Each row is a point. Before rounding, the points of a table are all equally far from one centre. They may lie mostly on one side of it. Write the centre, to within rounding.

Points (7 x 2):
[[-4.7 -4.5]
 [-0.6 -4.8]
 [-3.9  0.4]
 [-0.9 -5.0]
 [-5.6 -2.2]
 [-1.7  0.7]
 [-2.9 -5.4]]
Centre: [-2.5 -2.3]

Points:
[[ 0.9  1.7 -3.1  4.7  0.2 -2.3]
 [-0.3 -3.2  1.1  1.5 -4.8 -1.9]
 [ 3.1 -2.2 -0.3  0.3  6.6 -4.1]
 [ 5.8  1.4  0.0 -0.2  6.1 -3.4]
 [-3.7  0.8  9.3 -5.0  2.0 -0.1]
 [ 1.1  2.6  2.9  2.6 -5.4  1.5]
 [ 2.5  0.2  4.2 -6.2  6.1  4.4]
 [ 0.8 -0.4  6.2  2.6 -3.9 -1.2]
 [ 1.8 -2.6  3.2 -6.6  7.1  0.3]]
Centre: [-0.5  1.4  1.8 -2.1  1.5 -0.3]

Points (18 x 11):
[[-5.5  3.6  2.2  2.9  1.6  1.4  3.0  1.5 -1.2  0.5 -5.6]
 [-3.3  0.2  1.1  8.0  0.9 -2.6 -0.3 -0.3  1.3 -5.6 -4.3]
 [ 0.4  1.1  4.5  0.8 -2.2 -5.8 -1.1 -4.0  0.5  1.4 -3.8]
 [ 1.1  7.3  0.0 -0.3 -0.2 -0.1 -2.6 -4.7 -0.3 -0.2 -6.6]
 [-6.0  1.4 -1.1  1.9  0.0  6.4 -3.7 -6.1 -3.6 -3.2 -5.9]
 [-0.4  8.2  0.7  3.5 -4.0 -3.0 -0.2 -3.5  0.7 -1.5 -0.5]
 [-5.3  2.2  3.3  6.8  0.7  0.0 -2.9  3.5  1.4 -0.5 -1.6]
 [-2.0  2.8  1.5  4.3 -4.0  0.4 -7.9 -1.5 -4.2 -2.3 -3.0]
 [-0.2  7.1  4.8  4.9  0.2  1.8 -5.2 -2.5 -1.2 -1.6 -1.9]
 [-0.3  0.6  2.7  5.8  3.3  3.0 -0.6 -5.1  4.2 -4.6 -5.3]
 [-0.2  5.9  1.5  8.4 -0.8 -0.7 -5.3 -2.4  2.2 -1.6 -2.5]
 [ 0.0  8.4  2.8  1.5  1.4  0.2 -2.9 -5.3 -2.3  0.3 -3.8]
 [ 1.6  1.7 -0.9  1.2 -1.7 -1.6 -1.1 -0.1 -2.1  0.9 -7.8]
 [ 0.1  2.9  3.7  4.7 -2.4  2.1 -3.6 -5.9  1.1 -4.3 -7.0]
 [-1.9  1.0  0.3  0.7  0.8 -1.6 -0.1 -6.6 -0.4 -5.7 -8.2]
 [-7.5  3.8  2.1  4.0 -5.6  4.2 -0.2 -5.4 -1.5  2.1 -1.4]
 [-2.6  5.4 -0.3  1.8 -0.4  4.5 -6.3 -3.8  1.6 -3.6 -6.7]
 [-6.2 -1.8  5.9  3.0  0.1 -3.4 -2.8 -2.7 -3.6 -0.6 -3.1]]
Centre: [-2.9  0.9 -0.2  2.4 -0.1  0.8 -1.7 -3.7  0.3 -0.7 -1.3]

Points (24 x 20):
[[-0.3 -5.1  4.2 -0.8  4.3  5.1  3.5 -0.6 -0.5  0.0 -2.5 -1.6  3.6  2.3
   2.6  4.0  5.2  2.2  1.8  5.2]
 [ 6.6 -4.3 -2.8  3.3 -2.9  7.8  6.5 -2.7  0.5  3.2 -5.4 -2.9  3.6 -1.0
   3.4 -3.2 -5.9  0.8  2.2 -3.0]
 [ 7.1  2.9 -4.0  0.3 -0.6 -0.1  7.4 -8.7 -2.1  1.4 -1.2 -2.4  0.6  7.3
   0.6 -0.8 -4.9  2.0  2.6  5.0]
 [ 2.6  1.0 -1.7  1.6 -4.4  1.1  1.5 -3.4  2.9  6.0 -0.3 -1.4  4.9  5.4
   6.6 -1.1 -4.3  5.1  0.3  3.7]
 [ 1.4  1.8  0.2  1.3  2.0  5.7 -1.8 -0.4  2.6  2.4 -5.6 -6.0  1.8  3.2
   5.1  0.4 -1.1  3.3 -0.7  0.9]
 [ 7.2  1.2  0.3  1.1 -7.3  3.9  1.2 -6.3  3.8  0.2 -1.9 -3.1  7.2 -4.0
   2.4 -1.3 -2.0 -0.5  1.4  5.0]
 [ 0.9 -0.5 -4.0 -0.1  0.9  4.3 -0.2 -6.8 -0.5  3.0 -0.5 -2.4  5.2 -3.7
   3.0 -0.8  3.0  2.1  2.4  5.3]
 [ 7.1 -0.3  6.1 -1.1 -2.6  0.3  6.7  2.1  1.4  2.3 -4.5 -4.6  5.0  4.3
   0.3 -5.6 -3.4 -2.0  3.9  1.8]
 [ 2.3  1.5 -3.4 -1.0 -5.0 -2.0  4.6 -4.5 -0.5 -1.8  3.2 -2.1  5.1 -0.9
   1.8  5.7 -6.2 -1.2  2.3  2.1]
 [ 6.1  3.8  0.3 -0.4 -2.9  8.6 11.0 -1.9 -4.3  1.7 -0.3 -5.0  1.6  2.7
  -2.1 -0.6 -1.8 -1.5 -1.6  2.5]
 [ 5.4 -1.8 -2.3  0.6 -3.4  5.6  7.4 -9.2  1.0  1.6 -4.5 -8.0 -2.7  2.9
   1.9  2.2 -1.8 -2.1  0.1  5.9]
 [ 1.1 -0.4  5.1 -2.0  3.3 -1.5  3.4 -1.8  1.0 -1.3 -0.4  2.0 -1.5  2.9
   5.4  1.9  3.9 -1.1  1.1  4.7]
 [ 1.5 -5.1 -2.6  1.5  0.8  4.4  0.1 -1.5  2.4  0.3 -1.5 -3.2  6.7  4.7
   0.5  6.3 -2.0 -0.1 -0.8  5.7]
 [ 5.3 -2.0 -0.5 -5.1  4.5  0.4  2.0  0.7  0.8  1.4 -2.2 -5.7  3.5  1.6
  -0.2  3.5  1.5 -2.7 -1.0  4.1]
 [ 3.6 -0.2 -3.0  4.1 -2.4  1.4  6.2 -9.1 -4.6 -1.9 -1.4 -2.1  4.7  3.9
  -3.5  3.2 -2.5  4.5  1.2  5.3]
 [ 4.7 -2.4 -3.7  2.1 -4.2  4.4  2.1 -4.0  0.4  3.2 -0.4 -4.2  6.9  8.3
   3.8 -3.8 -2.4 -3.8 -0.6 -0.6]
 [ 8.8 -1.6 -5.7 -1.3 -0.3  1.8  1.0 -0.7  0.6 -1.4 -1.9 -2.7  5.3  3.2
   8.5  4.1 -2.4  1.2  4.5  2.5]
 [ 3.7 -0.3  3.8  1.5  3.3  2.3  5.4 -4.4  3.1  2.4 -2.8 -0.1  5.4  6.2
   6.4 -1.8 -3.2  2.5  2.0  5.8]
 [10.0 -2.5 -2.9 -2.6 -0.1  4.8  4.2 -1.0 -0.8 -1.5 -0.6 -7.8  3.7 -0.9
   0.2  2.9 -1.9  6.0  1.9  1.8]
 [ 3.2 -1.2  3.0  0.0  2.2  3.9  0.4 -5.1  3.4  2.4 -3.6  0.8  0.1  1.9
   8.5  0.0 -1.8  2.4 -0.3  5.1]
 [ 4.7 -1.7  1.7  2.4 -2.4 -1.9 -0.3 -2.9 -0.3 -2.2 -4.0  1.2  4.5  2.8
  -3.1 -2.6 -2.0  2.3 -3.3  6.1]
 [ 5.3 -1.1  2.4 -1.4 -0.4  3.2  0.8 -3.3  4.7  3.0 -0.2 -1.5 -3.3  2.5
   4.8  3.0 -5.2 -1.8 -0.8 -2.9]
 [ 6.6 -3.0  1.3  1.6 -2.9 -0.8 -0.6 -0.4 -2.1  2.7  2.4 -3.0  0.5  7.0
   1.9 -6.2 -3.9  1.1  2.8  2.5]
 [ 4.8  2.4 -1.0 -2.5  1.1  5.1 -3.5 -2.8 -1.4  4.4  0.2 -2.7  3.9  3.2
  -2.1  0.0 -2.6  2.7  0.4  4.3]]
Centre: [ 4.0 -1.0  0.0  0.6 -3.0  2.7  4.5 -2.5 -0.4  0.4 -2.3 -1.6  1.7  2.5
  1.2  0.8  0.2  0.1  2.9  1.5]

Points, 28 rows:
[[-2.6  3.1 -4.8 -2.1 -0.2  1.6 -2.0 -2.9  1.6  7.5  3.0  3.6 -4.8  1.1
   2.9  4.0 -5.1  3.2 -1.1 -3.7  3.3  0.3  3.3  5.2]
 [ 2.8  6.8  4.0  0.4  0.9  0.0 -4.9  4.3  1.3  3.4  2.7  0.5 -8.3 -1.1
  -2.5  0.0 -1.6  0.0 -1.5  3.6  1.8  2.8  3.8 -0.4]
 [ 0.8  5.3 -0.8  0.7 -2.1 -0.6 -4.0  3.9  0.9  1.8  3.4  6.9 -3.8  6.0
   2.4 -0.4 -2.5  3.7  0.9  2.2  2.3 -1.3 -2.1  1.4]
 [-1.0  4.1 -0.8  5.9  1.0  0.4  3.7  0.5  4.6  7.8  2.8 -3.5 -2.5 -6.1
  -2.1  6.1 -5.1 -6.6  1.6  2.9  5.8  2.1  3.9  4.3]
 [ 4.2  3.1 -4.1  4.1  2.4  2.2 -1.5 -1.5  8.5  6.2  2.1  0.8 -5.1 -2.3
   2.7  6.7  1.2  0.7  1.4  2.9  0.5  7.1  4.3  1.5]
 [-6.1  2.8 -4.1 -1.6  3.0 -1.8 -2.8 -5.7  1.4  6.0  1.3  3.0 -0.1  0.5
  -2.4  0.5 -3.6  4.8  4.2 -0.2  4.2  0.8  4.5 -0.1]
 [ 0.9  2.5  0.8  2.9  1.1 -2.7  1.3 -3.7  3.0  2.0  0.7  6.5 -1.4 -3.9
  -3.0  2.7 -1.0 -2.3 -1.0  6.8  5.6  1.7  3.2  3.3]
 [-3.0 -0.6 -2.7  5.3  3.0  1.6  2.1 -6.3 -2.5  0.1  3.5  1.1 -2.0 -6.6
  -1.9  1.2 -1.6  2.2 -0.8 -0.6  3.1  2.9  2.0 -4.0]
 [-1.6  4.8 -0.9  3.1  8.7 -1.3  2.5  0.4  5.3  4.3 -2.6 -3.5 -0.4  0.4
  -6.5  5.8 -6.4 -0.9  2.6 -2.2  4.8  2.2 -0.2  2.5]
 [ 1.1  2.9 -2.2  2.8  0.5  0.0 -2.9 -3.1 -0.6  1.6  0.6  1.2  0.8 -5.9
   5.1  0.5 -6.5 -3.5 -1.3 -3.9 -2.3  4.9  4.3  1.7]
 [-0.7  4.8 -5.1  3.2  2.0 -0.5  0.5 -1.8  3.7  5.6  3.5 -1.0 -5.1 -2.0
   4.7  3.0 -4.1 -2.6  1.8  7.8  9.8  2.5 -1.2 -2.0]
 [ 0.4  0.9 -5.5  1.9  1.9  2.9 -4.2  2.2  3.9  4.6  4.1  5.2 -3.0 -5.9
  -3.1  6.9 -2.2 -0.7 -1.1 -0.4 -1.6  4.6  5.2  3.7]
 [-1.9  7.9 -2.5  2.9  3.9 -0.1  0.5 -1.5  4.1 -0.3  3.8  4.3 -5.4 -7.0
  -1.8 -0.6 -2.6 -1.0  3.3 -2.4  1.1  2.9  3.4 -0.4]
 [ 4.7  0.5 -2.1  1.8  4.5  1.9  2.3  3.3  4.2  3.0  3.3 -4.6 -6.1 -0.9
  -3.5  0.1 -6.2  1.9 -1.8  0.7  8.6  3.9  1.9  3.8]
 [ 1.1  0.9  1.3  4.0  2.4  0.6 -1.7  0.3 -2.1  4.6  4.8 -0.1 -9.0 -6.0
   1.1  4.0 -3.7 -0.3  1.0  1.5  6.8  4.7  5.7  1.2]
 [ 2.7  5.0 -0.4  3.9  2.0  3.5 -5.7  1.8  3.4 -1.6  4.4 -4.3 -4.8 -3.2
  -2.2  0.7 -1.7  3.0 -0.6  0.4  2.5  0.1  5.9  4.1]
 [ 1.1  2.6 -0.6  6.4  3.1  4.4 -2.0 -1.7  4.7  2.9  2.9 -1.2  0.8 -9.2
  -1.6  8.3 -1.8 -2.1  2.0  1.5  1.9 -0.2 -1.0  3.7]
 [-0.1  4.0  1.3  4.1  2.2  4.0 -5.1 -1.0  0.7  4.2  7.3 -5.6  0.4  2.3
  -4.6  6.3 -1.8 -3.6  1.2  0.6  5.4 -2.7  5.4  1.0]
 [ 0.9  4.9  0.6  2.8 -4.7  0.9 -4.2 -2.5 -0.1 -0.1  5.1  2.4 -6.7 -4.6
  -1.8 -1.2 -6.0  0.1  0.7 -1.8 -1.1  3.5 -1.1  4.0]
 [ 4.2  0.8  0.2  4.4 -3.3 -0.7  0.2  3.0  1.3  3.6 -1.1 -1.6 -5.1 -7.1
  -3.2 -0.8 -5.6  0.5  3.9 -2.5  6.4  2.9  3.8  1.7]
 [-0.9  3.8 -1.2  0.1  0.7 -0.1  0.5  0.1  2.4  2.9  8.7 -1.2 -2.3 -1.2
  -9.5 -0.3 -3.4 -0.1 -0.7 -2.1  7.0  0.0  3.0 -4.4]
 [ 3.4  3.3 -2.3  6.9  2.7 -4.5 -0.6  2.9 -0.6  2.3  8.8 -0.1 -2.6 -7.1
  -2.1  3.2 -2.5  0.0  1.7 -3.9  1.0  7.3 -1.7 -2.4]
 [ 0.6 -2.5 -2.5  0.3  2.5  2.9 -5.2 -2.8  0.5  3.4  5.2 -3.2 -3.2 -3.7
  -0.6  7.2 -0.2 -2.7 -1.3  2.6  0.1  5.5  5.8 -1.7]
 [ 0.6  8.4  4.0  0.9 -0.1 -1.9  0.4 -2.0  2.1  0.9  3.2 -1.8 -2.9 -0.5
  -0.9  0.6 -2.2 -2.4  3.0  4.1 -4.1  4.2  5.4 -2.2]
 [-4.3 -0.7 -4.7  3.6  3.6  4.0 -1.9  1.2  4.1  2.8  4.7  0.1 -3.5 -2.8
  -1.1  8.5 -4.0 -1.5  3.2  4.6  4.2  8.4  0.1  7.1]
 [ 6.1  7.1 -3.3 -1.1 -1.0 -0.7 -4.9  0.9  3.5  1.9  1.2 -3.2 -2.6  0.1
   3.3  3.4 -3.2  1.6  3.7 -0.1  9.0  5.7  2.5 -2.0]
 [ 3.0  5.7 -1.9  0.5  5.4  2.7 -1.6 -1.5 -0.8  1.4  5.5 -0.4 -3.5 -5.2
  -4.1  3.5 -5.3  1.4  2.9  5.9  2.3  1.8  3.2  4.4]
 [ 2.1  2.7 -1.4  7.6  3.4 -0.3  1.9 -5.5  0.5  1.1  4.6  1.2 -3.0 -5.2
  -0.1  2.1 -2.6  3.0  2.4 -4.3  7.5  1.9  4.5  1.3]]
Centre: [-0.6  2.5 -2.0  3.9  0.3  0.4 -1.0  0.8  1.9  3.6  2.8 -0.6 -0.5  0.6
 -0.9  2.6 -3.2 -0.4  1.3  0.3  2.6  3.5  0.2  0.4]

Points:
[[  1.3   1.7   6.4   5.1  -0.2   3.8   2.2   4.7   1.6  -0.3  -5.1   0.1
    6.1  -1.0   5.8  -0.5   2.9  -0.4   4.4   4.0  -1.4   1.2  -5.3  -0.4]
 [ -5.6   0.2   2.6   5.5  -1.7  -0.9   1.4   8.3   0.1   0.4  -1.9  -0.2
    2.1  -0.3   4.4   2.6   2.6  -1.6  -1.2   0.1  -4.8  -3.5  -5.7   2.3]
 [  1.6   2.6   5.1   0.1  -1.9  -1.7  -0.9   6.3  -2.3   0.0  -5.5   1.3
    2.2  -6.9   2.4  -3.5   1.4   4.7   0.5   0.4  -3.2  -0.5  -4.5   1.6]
 [  1.7   3.9  11.0   0.4   0.1   4.6   1.1   5.4   2.8   1.5  -4.5  -0.2
    4.6  -0.9   3.8  -0.6   3.5   2.5   0.5  -0.5  -5.3  -1.6  -1.5   3.0]
 [  0.3  -0.2   4.2   0.0   1.3   1.7  -0.4   5.9  -1.5   0.7  -4.5  -3.2
    3.8  -3.0   3.7  -5.1   4.4   0.2   6.0  -1.4  -6.7  -1.4  -4.7   6.1]
 [  1.1   3.1   9.3   1.2  -1.2   0.8  -1.5   4.7   1.5  -0.1  -1.8  -0.4
    3.4  -2.6   0.9  -1.8   2.9   7.8  -0.6   1.0  -2.1   0.0  -3.7   2.5]
 [ -2.6   0.8   7.2  -0.4   2.4   1.8  -0.1   3.9   4.0   1.1  -1.7   0.6
    2.7  -1.0   3.0   1.0   0.9   1.5   3.6   3.9  -6.2  -4.3  -2.2   5.4]
 [ -5.5   1.1   6.0   2.2   0.5   5.2   2.2   5.4  -0.7  -3.1  -5.0  -4.1
    3.6  -2.1   6.4  -1.8   1.7   2.9   1.4   1.3  -5.0  -3.8   1.9   2.7]
 [  3.5   4.9   5.5   2.6   0.1   4.0   2.4   8.6   2.1   1.4  -2.4  -1.1
    7.6  -5.8   4.2  -0.9  -1.0   5.8   1.3  -0.2  -2.8   3.4  -1.6   1.5]
 [  0.1   0.2   4.5   6.3   2.2   2.5  -3.4   4.0  -1.3   1.2  -8.1  -1.6
    7.2  -3.8   0.7   0.6   6.0   1.6   1.3  -0.4  -6.5   1.4  -3.0  -1.2]
 [ -2.6   1.6   6.8   6.6   1.9   6.1   2.6   6.8   4.3  -3.2  -2.5  -4.4
    0.5  -2.0   5.5   1.0   3.5   0.2   3.0   0.9  -2.2   2.1  -2.7   5.4]
 [ -0.1   3.9   5.1   3.1   3.1   0.7   1.4   1.5   2.1   0.2  -1.6  -1.3
    5.5  -3.8   5.4   0.0   3.1   3.0   3.3   3.2  -6.9  -1.8  -7.2   4.0]
 [  3.1   2.7   3.1   1.3  -0.2   1.8   0.3   1.7   0.6  -0.4 -10.3  -3.0
    2.2  -2.3   2.8  -1.5   0.6   3.5   2.1   4.2  -5.3  -4.7  -5.3   3.4]
 [ -2.4   5.2   2.5   4.9   2.4   0.2  -2.5   8.5   1.1  -3.2  -2.1  -1.6
    1.4  -5.9   4.0  -0.5   2.8   0.5   1.2   2.6  -5.8  -2.8  -3.2  10.0]
 [ -2.1   1.5   4.9   3.1  -0.1  -2.5  -2.5   6.3   2.2  -2.8   0.6  -4.7
    4.9   0.7   3.2   1.7   7.2   2.7  -1.1   1.9  -2.1   0.1  -1.6   0.1]
 [ -3.8   6.2   7.4   3.2  -0.5   3.0   2.6   3.2   3.6   1.3  -1.5  -1.4
    2.4  -3.4   4.8  -0.1   1.9   2.6   2.2   0.3  -5.0  -5.3  -4.0   1.9]
 [  1.2   5.1   1.3   3.4  -1.4  -0.3  -4.2   6.4   7.2   0.1  -7.1  -2.4
   -0.2   0.5   4.6  -0.5   3.8  -0.7   2.0   1.8  -1.6   0.0  -4.3   2.1]
 [ -1.7   7.6   6.6  -0.7   2.4   0.3   1.6   5.4  -1.2  -0.3  -0.6  -2.8
    4.9  -4.2   5.1   2.0   3.8   3.2  -0.6   1.9  -0.7  -0.9  -2.9   5.2]
 [  0.5   1.1   9.2   1.7   3.1   1.6   2.3   5.7  -0.9  -0.7  -5.6  -1.3
    1.9  -3.1   6.6   0.1   1.0   4.0   2.5   2.6  -5.6  -0.7   3.0   2.0]
 [  3.5   4.4   9.0   6.8   3.1   7.1   3.4   6.1   1.3   0.7   1.7  -2.4
    4.1  -5.2   2.0  -0.3   0.4   0.2   1.6   4.1  -0.5   1.8  -3.8   1.3]
 [ -2.1   2.7   3.2   4.2  -1.8   1.2   2.4   8.1   4.0   1.7  -3.4  -0.8
    8.3  -5.4   1.3   3.5  -1.0   4.1   0.6   1.0  -3.8   1.8  -1.6   7.0]
 [  1.4   1.0   6.5   2.0  -0.9   2.6   0.1   1.7  -1.4  -0.4  -6.1   2.5
   -1.0  -1.7   7.1   2.4   1.3   3.3   5.3  -0.1  -8.0   0.1   1.1   8.2]
 [ -1.7   2.9   6.4   4.9  -1.1  -0.2  -1.5   3.9   1.8   5.5  -4.0  -5.0
    5.9  -2.8   3.5  -3.5   6.2   3.1   0.5   1.9  -3.1   1.4  -2.9   2.1]
 [ -0.2   0.7   3.9   2.3   3.9   1.2  -1.2   6.0  -0.3  -0.3  -1.0  -4.4
    1.0  -0.2   6.3   4.5   4.7   3.5   3.4   2.6  -5.6   1.5  -5.3   1.7]
 [ -0.9   3.2   5.4   2.3  -0.6   1.2   0.3   3.4   2.1  -0.8  -6.2  -1.6
    3.9   0.0   2.9   1.2   0.3   3.5   2.3  -1.6  -6.4  -4.8  -6.6   0.2]
 [  3.8   0.9   6.4   6.1   4.2   4.2  -0.2   4.7  -1.9  -1.0  -6.6  -4.5
    2.8   1.4   3.3   4.4   4.0   2.3   2.6  -1.1  -4.0  -3.8  -2.2   4.2]
 [  0.8   3.9   6.7  -0.5   0.1  -0.2   1.1   6.3   3.7  -1.7  -1.3  -1.3
    0.6  -1.1   3.2  -1.5   5.0   1.6  -4.1   1.0  -0.7  -5.9   0.6   1.7]
 [ -0.2   7.5   7.4   0.0  -2.5   5.6   0.0   3.2  -0.1  -0.4  -6.1  -3.6
    0.6  -0.4  -0.1   1.2  -1.4   7.6   0.7  -2.9  -4.5   0.6  -4.7   4.5]
 [ -2.5   2.9   4.3   0.0   0.8   1.1  -0.8   6.5   2.4   0.5  -3.0  -2.5
    0.2  -1.1   1.8   4.8   4.9   1.7   3.7   1.7  -3.1  -4.5  -4.4   4.1]]
Centre: [ 1.6  4.9 -0.5  4.2 -0.3  2.9  1.2  2.0 -1.6 -0.1 -0.7 -1.5  0.9  0.1
 -0.7 -1.0  0.7 -1.0  0.0  0.7 -5.0  2.1  1.7  3.2]
